Rows are points. Any point is a mix of the corners, with weights that add up to 1. It lies inside the corners' shape when no weight is negative. Say inside or outside, and name the corners with a negative weight.
In the rows, 128 means zero.

Corners:
(1): [103 119 100]
(2): [160  29 152]
(3): [127 210 116]
(4): [ 63 135 144]
Points:
[112  92 139] -> inside
[158  99 114] -> outside (4)
[124 197 118] -> inside
[ 82 130 129] -> inside
[114 162 137] -> outside (1)
[123 188 120] -> inside

Corners:
(1): [116 143 143 180 132 107  99 146  69]
(2): [ 98  90  99 179  43 220 115  72  41]
(3): [ 28  58 146 177  97 213 149 121 153]
(4): [ 55 186 132 132 194 186 132  71  96]
(5): [207 141 134 146 142 101 151  99 152]
(6): [ 93 127 123 162 133 156  70  38 132]
(7): [136 158  85 168 116 143 157 173 182]
(8): [102 133  88 126 217  92 143 113 163]
(9): [ 91 124 138  94 147 129 115 188 162]
(10): [ 64 144 163 104 114  23 135 181 176]
Points:
[102 153 127 128 147  96 118 127 131] -> outside (3)
[ 99 133 138 128  95 121 148 146 177] -> outside (1, 8)
[111 125 120 146 138 161 133 123 117] -> outside (6, 10)
[126 116 132 181 106 121 111  72  98] -> outside (4, 7, 9)
[156 145 116 140 115  73 125 151 156] -> outside (3, 4)
[132 133 123 147 138 128 131 118 142] -> inside

Corners:
(1): [180 128 128  95  97  99  40 163 140  69  65  96 129 112 179  80 163  40]
(2): [ 69  85  77 176  97 123 145 144 189 191  90 128  39 140 177 144 137  68]
(3): [102  62  85 112 177 168 129 166 183  88  81  53 187 154 152  85 115 135]
(4): [176  67 180 102  52  57  84 112 121  89  58 145 167 109 144 134  72  23]
(5): [189 141 117  84 138  63 182  93  65 197 172 132 110  78 176 182  83  17]
(6): [109 105  83 175  67  69 162  99 147 157 111  60  48  94  98 167 104 143]
(7): [128 124  91 159 174 104  81 123  71  44 163 145  76 153 106 115  84 158]
(8): [ 80  99 113 146 137 162 114  83  88 189 127 170  86 129  54  69  43 157]
(9): [152  79 150 125 174 153 158  71 175 175  78  57  95  53 160 188 111  86]
(10): [ 61  99 176  55  61  88 144  84 191 105 111 188 159 142 150  73 135 170]
(11): [153 108 121 154 179 156 125 184  59 159 145 147 149 160 198 100  66 157]
(12): [125 149 140  79  87 186 194 163 171  75 162  90  85 171 135  61  91 161]
(13): [182 166 137 178  96 188 141 137 181 112 136  69 181 123 186 122  83  73]
(14): [120 139 184  96 154 159  71 159 200 166 160 178 159 111 139 131  65 134]
(15): [140 137  76 111 182 148 147 139 151 145  49  84 109 175 176 155  95 108]
(16): [114 180 163 171 110  95 137 160 166  74 142 168  78  92  81  52 103 126]
(17): [194 110 206 102 156  77 118  76  70  69 133  47 158 167  54 146 115  97]
(18): [113 116 158 116 165 193  80 150 135 109  78 165 151 118  63 164 141 132]
(19): [198  45  75 102 188 160 119 108 150 142  89 102 133 163 116 110 119 140]
Points:
[117 128 141 141 115 132 121 141 146 110 117 114 117 122 140 118  96 116] -> outside (5, 19)
[146 119 146 112 131 122 120 122 125 111 121 127 140 127 128 115  91 120] -> outside (2)
[125 114 140 120 137 141 115 132 138 132 119 137 127 131 126 118  96 126] -> inside
[131 115 141 145 135 125  91 123 131 134 103 154 114 118 105 126  99 117] -> outside (3, 5, 12)
[130 111 110 111 127 120 114 135 143 101 122 122 127 166 134  78  96 109] -> outside (6, 9, 11, 18)
[119 134 134 124 105 114 119 137 128 104 130 125 111 140 137  90  91 113] -> outside (9, 18, 19)
[142 127 135 121 135 132 115 132 143 129 130 127 127 122 141 123  92 106] -> inside
[115  80 127 129 145 164 114 125 154 132  98 109 134 162 120 123  94 153] -> outside (1, 5, 16)

Corners:
(1): [161 136  77 110 117 122 134 118  56 127 134  93  57 192 183 101 111 125
  89 148]
(2): [166 212 104 177 124  76 120 113 215 119 143 181 147  76  91 195 185 216
  44 163]
(3): [ 89 105  57 142 120 158 169 169 167  52 109  99  80 225 138 171  54 107
 123  97]
(4): [ 93 108 143 210 131 147 123 129  72  62 151 161 155 118 151 206  97 140
  91 141]
(5): [ 42  45 139 161  78 172  70  71  55 135 133 153 120  52 117  76 178 138
 217  75]
(6): [ 70  85 141 103  59 174 148 164 100 173 141 159 108 172 122 165 112 128
 164 122]
(7): [196 200 182  81  69 135 200 139 184 125  84 158  87 125 121 144 150  86
 125  72]
(8): [132  73 123 108  72 205  86 198 191 108 182 130 135 106 122  82 130 107
 108 144]
(9): [128 179 177 189 143  90  96 113 134 136  59 127 123 174 148 155 167 159
 138 169]
(10): [ 91  91 103 112 108 112 130 109 100 101 107 139 109 108 145 133 136  99
 164 181]
(11): [147 102 178  99 135 114 176  89 118 138  98  85 190  89 168 206 102 144
 144 115]
(12): [192  96 105  30 111 158 133 142 124  93 135 213 124 232 194 113 126  91
 112 118]
(13): [ 55 109 152 116  71  82 175 128 106 139 134 146  53 134 236 134 111 152
 115 118]
(14): [138 104 131 128 158 128 135 129 128 200 111 192  82 106 130 181 158 100
 127  79]
(15): [111 150 110 113 120 122 172 169  85 137  97 135 167 106 154 126 136 119
 155  96]
(16): [ 90 121 125 118 106 198 103 134 119 133 159 121 128  91 183 198 146 146
 179 153]
(17): [176 158 118 116 148 213 129 119 185  88 163 169 146 122 121  79 107 173
  96 210]
(18): [150 138 175 150 134 127 170 165 137  63 106 100 102 105  98 149 156 187
 144 153]
(19): [213  93  16 170 101 185 116 138 109  77  29  91 148  73 150 139  90 141
 162 186]
(20): [110 127  97 181 160 193 131 101 141  71  52  95 201 109 134 158 160 188
  59 220]
(21): [153  89 123 120 112 143 213 122 139 125 176 163 137 211 165 131 159  79
 111 109]
Points:
[126 119 130 127 111 146 153 135 127 121 118 140 126 140 144 148 136 132
 128 133] -> inside
[173 117 119 138 126 168 112 119 149  94 132 135 132 115 126 154 137 119
 139 141] -> outside (6, 13, 15, 20)
[127 120 109 124 115 156 143 126 118 104 100 133 126 107 142 161 119 147
 128 140] -> outside (8, 9, 21)
[133 123 120 118 116 146 141 129 135 118 113 133 122 136 151 137 135 138
 125 143] -> outside (4)
[160 107  85 101  97 185 150 147 155  82 118 136 154 113 116 134 127 130
 140 142] -> outside (1, 4, 9, 13, 14)

Corners:
(1): [204  87 131 147 186 103 195  83 181 198 178 171 120 119  40 161 155 120
 149 143]
(2): [160 135 187 160 135 128  86 138  64 123 139  80 144 183  80 137 155  74
  21 158]
(3): [ 70  93 164 187 152 142 180 105  72 117  95 174  71 108 133 102 129 110
 112 144]
(4): [ 73 131 171 144 176  71  93 148 117 134  74 124 134 199 146  89 151 123
 122 158]
(5): [178 132 152 113 113 105 122 129 126 102  79 177 172 114 158 213 147  51
 121 147]
(6): [140 112  58 115 174  43 142 138  65  74 121 124 106 118 249 145 106 110
 160 158]
(7): [137 121  90 110 135 152 145  57  78 129 110 127 152 153  97 161 140 173
  74 123]
(8): [135 131 127 196 207  97 120 161 124 104 188 176 187 231 125 133  94 144
 199 117]
(9): [209 116 116 144 121 141 186 156 158 104  88 141 158 125 185 199 156 143
  70 168]
(10): [ 91  95 155 105 158 164 139 152 155 143 212 109  52 128 168 156  54 112
 111  97]
(11): [115 106 130  68 118 128  77  26 160  88 136 100 175 129 157  99  25 117
  41 129]
(12): [112 177 133 143 103 141 151 104 121 140 110 112 153 113 190 159 133 129
 131 169]
(13): [137 135 166 127 166 109 207  98  91 133 105 103 139 169 144  74 134 100
 107 126]
(14): [146 158 171  91 156  95 139 150 155 143 158 125 152  86 175  94  90 151
  79 120]
(15): [108 141 102 142 172 160 115 150  98 102 105  91 124 181  94  95 146 129
 144 143]
(16): [161 206 139 154 103  59 113  73 170  87 174 178 159 180 105 161 140 112
 137 103]
(17): [147 142  80 135 112  95  90  58 166 116 165 185 166 165 222 120 184 116
 148 137]
(18): [142 121 127 123  63 132 165 145 151 123 154 111 161 148 103 128  95 117
 113 113]
(19): [ 95  73 132 161 147 156 125  85 164 153 168  90 111 101 157 111  75 147
 156  52]
(20): [ 73 128  92 138 145 116 203 141 128  51 153  88 198 195 114 103 201 127
  83 138]
(21): [141 140 185 108 126 111 132 140  73  87 145  62 137 152 154  98 117 151
 176 141]
Points:
[137 118 111 145 152 122 155 131 106 117 130 106 144 182 130 139 159 118
 145 138] -> outside (3, 11, 14, 16)
[133 130 129 126 146 109 136 104 126 106 152 122 143 166 126 110 115 135
 106 132] -> outside (5, 12, 19)
[135 132 141 146 151 114 150 129 113 124 137 131 136 154 135 128 139 122
 123 132] -> outside (11)
[140 120 123 132 139 117 144 113 123 116 147 123 134 134 151 138 115 119
 122 126] -> outside (4)
[133 103 148 105 116 127 163 108 124 133 120 109 128  98 178 142 126 106
  72 140] -> outside (8, 15, 16)
[122 132 134 132 149 105 128 116 117 115 143 123 138 157 139 120 119 115
 124 129] -> outside (9)
[117 124 132 140 148 113 138 116 123 114 139 125 140 157 142 117 121 130
 118 131] -> outside (5)
[116 123 128 138 143 118 151 130 142 112 134 134 129 140 162 120 118 125
 147 130] -> outside (2, 7)
[123 135 147 137 141 111 136 109 117 124 137 128 137 148 132 121 126 113
 119 133] -> outside (9)

Corners:
(1): [ 85  33 176 108 113 202  46 114 184  77  96  94 117  88 166 185  74  98
 143 161]
(2): [170  86 175 139  80 150 113 159  90 137 135 151 109 184  96 174  55 207
  46 169]
(3): [107  73  76 161 137 102 164 178 136  69 110  58 157  95 141 118 139  98
  93 121]
(4): [ 78 136 191 147 154  95 150 147 136 160 113 106 192 102 102 110 154 151
 188 168]
(5): [161  75 149 148  63  68 148 170 102  74 161 130 167 131 195  61 158 195
  95 111]
(6): [148 161 183 168  82 193 130 188 159 144 131 181 166  86  78  95 122 119
 196  77]
(7): [195 170 176 164  66 144  57 108  81  96 112 133 105 148 131 109 154  76
 195  44]
(8): [ 81 148 164  93  82 141 148  86 102 167  69  88  61  90 172  81  85 101
  69  98]
(9): [ 69  73 103  78  69  90 129  85 161 171  62  96 175 177  90 164 152 184
 156 116]
(10): [ 86  75 177 144 120  89 156 154  93  98 176  90  63 114 164 151 117 172
 186 145]
(11): [146 165 102 119 111 117 160 151 125 100  88 154 168 194 144 176 145 174
 113 134]
(12): [ 98 153 175 173 127 160 156  59  78 169 137  93 159  56 106 163 117 134
 108  94]
(13): [128 156  57 113  99 139 105 165 203  83 115  80 134  79 117 190 173  95
 174 140]
(14): [ 60 132  83 100  63 102 134 142  87 151 114 149  88 112 104 190 115  66
 100 120]
(15): [ 81 168 108 113  55 201 153  95 117  93 103  79 134  93  70 121 130  70
  78 151]
(16): [ 94 179 121  63 107 143 157 211 131 170 178 157 134 133 105  83 157 113
 102  43]
(17): [165 125  70  82 126 135 110 144 148 108  91 205  94 176 161  76 155 116
 119 131]
(18): [120  94 113  61 155 130 167 193 157 133 153  98 150  87 179  87  39 151
 126 137]
(19): [ 92 141  88 127 163 111 138 148 202 164 149  90 132 144 181 103 122  93
 190 148]
(20): [ 94  49  75 132 109 174 122 130  83 172  92  77 155 120 184 106 159 144
  84 183]
(21): [ 77 176 167 134 141 200  53 155 140  88  89 179 163  89  99 107  44 209
 146  94]
Points:
[ 64 158 118 147 101 131 155 134 112 151 108  97 144 108  87 149 146 127
 123 125] -> outside (1, 5, 7, 17, 18)
[111  96 115 102 126 107 105 169 149 112 105 125 130 149 165 130 118 154
 142 140] -> outside (6, 12, 15)
[119 132 132 124 105 134 125 148 137 116 118 125 132 123 127 135 115 133
 130 122] -> outside (20)
[109 134 102 129 101 171 131 142 128 137 123 119 124 108  93 145 117 105
 132 102] -> outside (1, 4, 5, 8, 11)
[116 135 139 113 104 145 117 133 132 132 115 134 126 126 133 130 123 134
 139 122] -> outside (3)

Corners:
(1): [ 85  84 107  11 193 179 109 213  16 137 172 167 121 103  69 187 197 124
 154 137]
(2): [ 97 125 126 163 115 113  76  95 124 119  82 150 142 152 154 137  90  85
  80 194]
(3): [122 174 130  55 136 169 136 201  47 153 146  89  86 132  40 147 134 166
 169 174]
(4): [179 129 118 180 117  79  56 127 143  57 131 105  99 184 155 128 128 132
  88 141]
(5): [132 180 172 173 140 188  76  55 132 100  96 115 156 128 146 192 135 152
 113 113]
(6): [ 77 216  70  85 132 133 125 160 110 128 141 159 213 115  78 219 145 151
  74 119]
(7): [159 130 173 117 107 109  96 107 215  89 105  85 100 134 159 147  75 107
 123 138]
(8): [154 119 214 178 114 158  91 161 133  68  59 166  86 200 209 142  99 142
 165 153]
(9): [137 106  72 146 143 126 156 149 153  93  80  80  76 171 210 168  74 100
 137 141]
(10): [141 101  92  62 114 178 176 173  30 148  69 157 105  63  93 100 151  87
  92  90]
(11): [148  71 125 142 180 116 144 171 117 100  84  83 150 144 156  82  84 147
  86 203]
(12): [103  98  26  71 125 195 168 198  66 139 141 192  99  98  39  81 145 147
 145 150]
(13): [155 157  91  88 169 148 196 131  61 135 140 237 110  10  93 152 132  88
 120 178]
(14): [147 105 149 145 124  63 120  70 144 106 163 120 107 176 188 135  80 183
 112  99]
(15): [145 151 120 113 174 146 116 174 151 122 109 121  92 209 202 101 117 100
  94 153]
(16): [105 167 134 182 133 117 121 104 141 106 117  98 161 129 111 136  86  92
 125  93]
(17): [223 173  50 105 149 160 133 137  86 175 109 232 174  66  45 135  67 105
 110 146]
(18): [128 135  82  83 179 110 114  91  93 121  60 180 136  62  56 112 136 129
 154 114]
(19): [133 148 149 206 111 116  97 100 162 157 111 122 155 109 212 160 133 145
 186 172]
(20): [109 157  92  57 180 179 105 177  41 124 157 158 150  35 131 154 100 144
 136 109]
(21): [ 49 231 153  66  77 159  97  73 104  47 188  80 201 169 119 212 199  94
 150 142]
Points:
[132 143 110 110 140 151 119 148 102 121 106 145 132 116 117 144 121 112
 120 149] -> outside (14)
[105 156 112  99 142 158 157 127 107 118 127  98 124 102 129 128 117 124
 145 125] -> outside (1, 2, 4, 6, 8, 17)
[127 149 126 142 133 126 102 105 127 111 104 131 156 125 130 128 106 130
 113 114] -> outside (1, 3, 9, 13)
[126 138 121 146 126 121 126 121 132 106 104 124 125 142 137 129 116 121
 114 149] -> outside (1, 17, 20)
[128 138 103 112 145 147 112 145 115 108 108 149 134 126 143 145 129 108
 113 151] -> outside (3, 14, 16)
[133 151 122 113 140 136 103 153 114 116  99 120 148 126 129 152 109 104
 119 145] -> outside (5, 12, 13, 14)
[124 144 115 132 141 132 110 126 104 109 121 138 144 123 121 151 121 134
 127 148] -> outside (7, 10, 15)
[138 136 111  95 135 137 128 148  95 121 123 148 130 106 105 130 128 119
 125 132] -> outside (2, 5, 9)

Corners:
(1): [115 134  86 125 138  99  69 121 129  85 156 120 101 147  67 110 144 102
 198 191]
(2): [133 113 211  51 132 121 130 106 113 121 145 131 124 184 116 137  45 173
  57  94]
(3): [125 171 197 126  52 148 137  87 163 141 131 147  88 208 112 133  71 152
  71 101]
(4): [125 105 201 108  74 159 176 133  70 122 155 114 130  86 165 142  61 121
 126  96]
(5): [124 121  93 141 101  46  79 106 170 116 113 135 132 102 137 223 188 102
 150 192]
(6): [ 91 109 169  72 141 147 140  96 104 113 103 126  67 120 101 123 123 212
 148  51]
(7): [146  52 148  56  86  78 140 163 138 157  99 162  71 115 124  88 106 238
 199 127]
(8): [103 157 154 110  91  87 149 102 109 211 151 113 117 162 128  90  87 163
  49 102]
(9): [135 155 149 130 151 136 162 176  97 104 180 139 111 186 167 109 115 146
  61 102]
(10): [177 128  75  99  64  94 113 112 133  78  90 167 139  88  81 151 147 177
 168 180]
(11): [ 61 134 117  34  60 152  76  91 104 152 183 185 148 193 142  95 134 183
 129  68]
(12): [148 109 103 107 116  50 145 103 171 123 109 137 105 129 123 148 116  89
 209 135]
(13): [188  58  77  93  67 139  99  99  90 119 127  64  93 134 106 151 127  84
 192 168]
(14): [140  77 102 121  79 124 137  65 133 122  82 126 138 138 109 119 204 158
 221 199]
(15): [134 128 186  94 161 177 140 198  94 145  95 127 132 160 120 135 112 123
 114  89]
(16): [189  71 103 161  62 115  56  70 194  93  85 146 160 132 136 133 140 127
 176 149]
(17): [134 120  91 209  90 103 126 117  98 114  99 167 130 137 152 206 100 168
 163 147]
(18): [203 227 249  96 129 127 104 108 119 159 136 102  92 132 169 140  41 178
 116  78]
(19): [170  82  90 151  45 136 118 118 148 106 162 125 180 139 102 156 149 130
 209 148]
(20): [104 145 128 133 128 169 170 109 157 141 178 116 119 123 149 156  66 145
  87 163]
(21): [179  64 129 141  87 139 118  64 114 139 164 188 138 100 108 157 172 108
 196 181]
Points:
[136 114 135 123 102 123 126 120 111 126 135 136 124 132 132 141 115 157
 140 132] -> outside (3, 12)
[134 100 118 112  93 120 122 111 129 122 131 136 122 137 119 140 125 141
 156 140] -> outside (18)
[147 114 124 121  92 113 118 110 134 123 129 139 128 137 124 140 123 137
 154 146] -> outside (6)
[142 112 135 115  99 123 123 120 127 130 131 132 129 140 121 144 123 137
 147 133] -> inside
[143 112 133 110  86 119 123 100 127 124 137 138 118 132 124 138 116 150
 148 138] -> outside (15)
[150 107 127 113  94 122 114 110 130 110 122 138 124 129 119 142 124 144
 165 144] -> outside (8)
[116 120 139 106 102 144 132 105 119 123 140 134 116 157 118 123 128 143
 109 127] -> outside (7, 12, 17, 18, 19)
[149 113 144  81  98 110 116 151 105 121 146 113 125 140 135 122  93 126
 133 114] -> outside (3, 6, 14, 17, 20, 21)
[124 111 130 112  98 126 124 112 123 126 133 136 119 147 116 132 122 151
 135 137] -> outside (12, 18)

Corners:
(1): [ 91 122 176 148 176 103 126  90 124 119 108 174  80  51 138 111  81 125
 163 117]
(2): [131 132  90 156  67 121 135 118 165 116 115 127 168 150 172 144  62 144
 139 107]
(3): [177  76 142 150  95 107 185 128 162  51 131 105 147 150 113 145  81 122
 123  75]
(4): [112  96 122 142 205 100  96 113 220 110 114 170 170  78  94  73 112 146
 170 106]
(5): [211  66 104 183  93 139 140 121 188 129 111 120 154 109  97 154  94 124
  90 175]
(6): [111 113  99  76 163 170 130 124   7 124 149 126 130 108 157 120 189  65
 153 134]
(7): [138 118 117 113 158  75 128  84 173 118 104 168 147 105 160 107 141 164
  85 105]
(8): [137 139  83 142 169 166 114 119  91  86 183  97  58 123 125 152 193  98
 172 132]
(9): [111 110 142 125 105  53 143 126 202 170 147 160 108  61 108  80 115 128
 129 103]
(10): [100 130 155  82 136 171 153  96  91  63 170  97 156 109 112 120 144 119
 149 152]
(11): [140 118 106 166 104 106 125 168 136 107 130 119 141 116 127 116  66 128
  95 159]
(12): [142 139 117  77 147  68  66  64 113 110 108 202 124  87  66  81 113 141
 152 116]
(13): [ 56 101  92  86 141 141 122 162  71 121 133  93  85 112  84 134 189 166
 170 123]
(14): [100  87 153 146  90 130  33 140  58  69 142 108 106 169 146 131 179  88
 136 164]
(15): [129 142 129 176  73 100 188 136 196 108  57 129 149 157 123 171 115  71
  80 146]
(16): [ 91 146 117  97 139 193 171 129  83  98 212 166 113 170 114  87 179 110
 165 173]
(17): [111  98 152  85 181  42 117 100 191 130 135 200 106  93 114 127  88 113
 121  65]
(18): [124 116 135 210 116 102 140 114 121 135 125  95 174 181  89 124  83  99
  82 130]
(19): [108 152 153  85 170 176 111 115  97 100 152 137 110 145 122 115 177 105
 116 112]
(20): [ 56 118 106 103 112 205 108 112  81  60 168 138  75 132 128 113 187 117
 117 140]
(21): [113  72 107 101 150 144 127 131 109  83 148 112  83 165 133  81 135  83
 186 180]
Points:
[124 101 123 124 132 125 125 119 131 100 137 132 118 128 122 118 126 112
 136 137] -> inside
[119 101 114 117 154 149 135 109 125 101 132 111 125 118 129 135 134 133
 143 111] -> outside (9, 11, 12, 14, 15, 16)
[118 111 118 130 139 118 119 122 128 111 136 135 120 129 110 115 140 115
 126 128] -> outside (1, 2, 10)
[119 118 122 125 128 133 129 118 112 101 141 128 115 127 125 127 138 112
 131 134] -> outside (4)
[115 114 135 115 136 121 130 113 114 106 138 131 120 123 121 126 135 111
 138 126] -> outside (4, 11, 20)
